Every row gives one point. Each copy is the shape, with its points in the same order, stretched, turned, moved and blurred by noise. Is it also mirrored, or only turned?

Shape (5 x 2):
[[ -1  20]
 [-22 -35]
 [  1  43]
 [  5  32]
 [  5 -37]]
Copy 1:
[[-10 -33]
 [ -2  12]
 [-16 -60]
 [ -9 -47]
 [ 16  10]]
Copy 1 is: mirrored
Copy 2, 5 rows:
[[ 21   6]
 [-32 -38]
 [ 41  19]
 [ 36  20]
 [-34  -8]]
Copy 2 is: mirrored
Copy 3:
[[-19  -9]
 [ 25  29]
 [-38 -18]
 [-29 -17]
 [ 34   8]]
Copy 3 is: mirrored
Copy 4:
[[ 18  -9]
 [-26  26]
 [ 42 -15]
 [ 29 -19]
 [-34   7]]
Copy 4 is: only turned

Shape:
[[-28   1  23]
 [-24 -39  13]
 [ 49  17   5]
 [  8   6  13]
 [-41  10  -5]
 [ 40 -40 -27]
 [  3 -37   0]
 [-25   7  48]]
Copy 1, 8 rows:
[[-21 -26 -28]
 [-10 -56   1]
 [ 33  33 -11]
 [  4  -2 -18]
 [-47 -15  -7]
 [ 32 -14  44]
 [  9 -39  15]
 [-11 -26 -53]]
Copy 1 is: mirrored
Copy 2, 8 rows:
[[-47   4  29]
 [-37 -47  28]
 [ 49  25  -1]
 [ -4   5  13]
 [-59   4 -12]
 [ 42 -59 -21]
 [ -1 -48  10]
 [-42  21  60]]
Copy 2 is: only turned
Copy 3 (8 x 3):
[[ 28  21  24]
 [ 29 -15  28]
 [-42  17 -11]
 [ -5  16   8]
 [ 44  18   1]
 [-24 -41 -14]
 [  4 -24  14]
 [ 21  35  40]]
Copy 3 is: mirrored
Copy 4:
[[-30  -2  -2]
 [-17 -30  11]
 [  5  12 -48]
 [-12  -1 -27]
 [-23  12  16]
 [ 26 -26 -26]
 [ -4 -29  -6]
 [-47   1 -15]]
Copy 4 is: mirrored

Shape (9 x 4):
[[  0   3   2  -4]
 [-31   6  -8  19]
 [ 18   7   7 -14]
 [-20 -20   3  -8]
 [ 10 -29  -2  -8]
 [ 12 -26  15 -43]
 [ 10  25  -6  14]
 [ 12  -8 -13 -24]
 [ -4   4 -16 -24]]
Copy 1 (9 x 4):
[[-10   5   5   4]
 [-26  42  17  15]
 [  7  -9   1  -7]
 [-39  -4   8  28]
 [-37 -26  -1   6]
 [-19 -52   1  19]
 [  8  29   5 -17]
 [-16 -22  25  -1]
 [ -9  -5  38   7]]
Copy 1 is: only turned
Copy 2:
[[ -4  -1  -1  -3]
 [-18 -11  -7  18]
 [  2   7   6  -8]
 [ -8 -14 -17 -24]
 [ 12 -22 -18 -38]
 [  5  -8  -5 -60]
 [  4   8  16  31]
 [  9 -27  15 -25]
 [ -1 -27  22 -13]]
Copy 2 is: mirrored
Copy 3 (9 x 4):
[[ -7  -4  -5  -6]
 [-17  16   6  26]
 [ -2 -11  -8 -21]
 [-14 -14  12   5]
 [  7 -19  17  -9]
 [ -8 -38   2 -27]
 [  3  14 -11   0]
 [  8 -22  -4  -8]
 [ -3 -16 -12   8]]
Copy 3 is: only turned

Shape:
[[ -6 -15  29  11  14  25]
 [ 14  33  -4  19 -19 -40]
 [ 25 -16  26  -1   9  14]
 [ 13  39 -30  20   4  -8]
 [  9 -25  16  37 -23  31]
 [ 22 -12 -35  24  -5  26]
 [-13  19 -26 -20  -5 -19]
 [-26  13  12   2   5 -34]
 [-35 -12  21  14   9  27]
 [ 16  31  -9  -5  43 -35]
 [-17  26 -24 -26 -13  41]]
Copy 1:
[[  0   7  29 -21  -2  14]
 [ 58 -30 -13  24  -6  -1]
 [ 24  13  22 -34   3 -12]
 [ 27  -4 -20  16  25  21]
 [  0   4 -18 -35 -34  34]
 [ -1  19 -51 -26  -1  19]
 [-15 -22  -6  15  23 -23]
 [ 15 -25  30  29  -3  -8]
 [-26   3  28 -13  -5  26]
 [ 45   7  38  28  38 -25]
 [-39 -17 -24 -33  53   7]]
Copy 1 is: mirrored
Copy 2 (11 x 6):
[[  8   1  13  23 -37  40]
 [-13 -43  57   9  32 -36]
 [-21  -2  15   5 -15  42]
 [ -4   3  50  32  39 -32]
 [-23  14  16  10 -52   9]
 [-22  35   3  20  -1 -13]
 [ 21 -21   9 -11  42 -24]
 [ 28 -51  19  17  12  -7]
 [ 33   7  -2  22 -42  30]
 [  5 -31  33  39  60   3]
 [ 24  44  19 -26   7   3]]
Copy 2 is: mirrored

Shape (11 x 8):
[[  6 -59 -27  -1   6  12 -11  12]
 [ 10 -45 -30   1 -23   6 -34  30]
 [ 17   2   6  12   5  -9  -9   2]
 [ -7  -9  21  -5  -7  -5   7   9]
 [-17   6   5   9  -5 -26   0 -14]
 [-14  26  20  11  17   6   2  -9]
 [  1 -31 -21 -18  -8  13 -31  -2]
 [ -5   6  -7  17  -3  -2   9  -9]
 [ -5  29  -3  -9   6  -8  21   1]
 [-28  24   7  15   5  -7   3   9]
 [ -9  17   9  15 -20  10  11  -9]]
Copy 1:
[[ -3  37  36 -11 -16 -52  21  13]
 [ -5  27  57  -8 -13 -42  10 -34]
 [ -7   4 -15 -21 -10  10  -6   1]
 [ 20  -2 -27  -4   1 -14   7 -15]
 [ 18 -22 -23   7 -28  -7   2   5]
 [  4  -4 -38  24   1  11 -23  20]
 [-20  19  37  18  -2 -42  10   4]
 [ 18  -5  -5   6 -12  12  -1  13]
 [ 11 -28 -17  -1  21  29 -21  22]
 [ 24 -15 -27  15  -1   6 -31   5]
 [ 27  -1 -11  21   0  26  -2  -6]]
Copy 1 is: mirrored
Copy 2, 11 rows:
[[-58 -29 -13  55 -23   8   2   0]
 [-24 -47  -8  58  -8  -2  24  -7]
 [ -2  30   6  20   2  -7  -3  12]
 [-31  20   5  -6  11 -11  21  18]
 [ -3  31   5  -7  14  23  24  10]
 [  7  32  -2  -9   1   4 -15  34]
 [-17 -40  -2  34 -35   2  18   2]
 [ -5  14  -8   1   6  15 -13   0]
 [  4  25 -14 -19  -6  -5   1   5]
 [  9  21 -13  -6  17  16   7  28]
 [  2   8  -1 -20  16   3 -14   2]]
Copy 2 is: only turned
Copy 3:
[[ 32  25  26 -14  -1  15 -27  19]
 [ 23  16  45  21 -15   7 -30  23]
 [ -6  18   3   3 -12  -3   6   3]
 [-20 -10  11  10  10   6  -3  14]
 [ -4   8 -17   7  14   0 -17 -11]
 [ -7  -2 -30   1   0  10   6   2]
 [ 56   5  14   6  -5  -3 -23  23]
 [  0   5  -8  -5  -2   8 -13 -14]
 [  3 -14  -6   2  10  18  20 -10]
 [-15  -3 -20  16   3  21   1  -2]
 [-15 -19  -6   5  -7   5 -11  -3]]
Copy 3 is: only turned
Copy 4, 11 rows:
[[ 18  11 -23   6  53  23  -3 -17]
 [ 13   6 -15   4  22  60   1  -8]
 [-17  -6  19  22   5   3  -5   0]
 [ 16 -10   0  16  -4 -15 -11  -5]
 [-25  -8   7   1 -19  -7 -12 -17]
 [-15  -2  25   6 -17 -23  12 -15]
 [ -5  24 -32   3  12  37  11 -17]
 [-13   2  19  -4  -3  -7  -1 -10]
 [-12 -20  -1  -3  -9 -16   6  11]
 [-10 -23  21  -1 -18 -12   6 -17]
 [ -4  17  23  -9 -24  -3   0  -6]]
Copy 4 is: mirrored
